Each wall is flat, endless, passes through zero and stands at right angles to its row. A trip goes straight from one point to another. Which walls does it cross, in order?

Walls:
(1): [70 -9]
(2): [-38  14]
(3): [-30  43]
(4): [ 0 30]
(5): [48 -3]
(6): [20 42]
Trips:
[-40 -20] to [ 10 -50] -> 3, 2, 1, 5
[ 16 -43] to [-35 -16] -> 5, 1, 2, 3
[-33 -40] to [ 28 -47] -> 2, 1, 5
[  6 -42] to [9 9] -> 6, 4, 3
[-32 -27] to [-19 -59] -> 2
[-13 -24] to [53  3] -> 2, 1, 5, 6, 4

Walls:
(1): [-17 -20  83   2  22  28]
(2): [  7  13  11 -45 -35  38]
(3): [11 -2 25 41  7 -4]
(4): [-14  15 -40 -41  -6 -20]
(5): [ -2 -27  22 -11  55   9]
(6): [-48  -3  18  23  35   1]
(7): [ 40 -41  -5 -12  15  10]
(8): [ -8 -11 -52 -32  45   8]
Trips:
[ 21  48 -41 -12 -20  33] to [ 15 -58 -75  56 -22  -1] -> 7, 2, 3, 4
[-80  -9  66  69 -51 -11] to [ 28  56  -4 -38   7  -9] -> 2, 4, 6, 3, 1, 8
[24 24 42 12 34 10] to [ 20 -27  -5  32 -27  -7] -> 6, 5, 1

Walls:
(1): [-32 -21  -6  13 -26 -28 -19  25  42 -48 -26  -2]
(2): [ 12  54  79  -7 -21 -17   6  15  46 -11  30 -18]
(3): [  8  57 -28 -17  -1 -28  -1  11  27 -24  15  25]
(4): [-16 -17 -38 -33 -64  -6  10   4 -22   6  12   5]
(5): [  8  17  35  25 -11 -13  -2  12  -7 -11  45 -10]
(6): [-12   7   0 -10  28 -21 -41 -18   4  54   7  35]
Trips:
[-10 -10  20 -16  14 -30  14  11 -22  33  18  17] to [ 42  14 -43   3 -15  26  26  33  16   8  19  16] -> 3, 2, 6, 5
[ 46 -19  14 -28 -46   7   4 -27 -14  23   8 -31] to [ 28  28  27  58 -30 -22  36   6  17 -15  29   7] -> 3, 4, 1
[-29   5 -66  14  25  46 -15  93  53  -2 -16  81] to [-75  51  18  -4 -14  82   6  -9  47  15  45  16] -> 2, 5, 1
[-33 -50 -33  -4  -3 -11 -70 -14  34  -4   4  58] to [ 27 -12  36  -4 -50  15 -52  -4  22 -14 -13  -2] -> 3, 2, 5, 6
[  9 -29  42  16 -11   0  20 -77  32 -26   5  15] to [  13   17   49   29   21 -121   70  -60  -14   18   27  -43] -> 1, 6, 3
[ -2  10 -12 -84  -5  29   3   3  55  18  14  50] to [-27 -71  13 -25 -11 -30  -9  14  12  36  32  60] -> 1, 2, 3
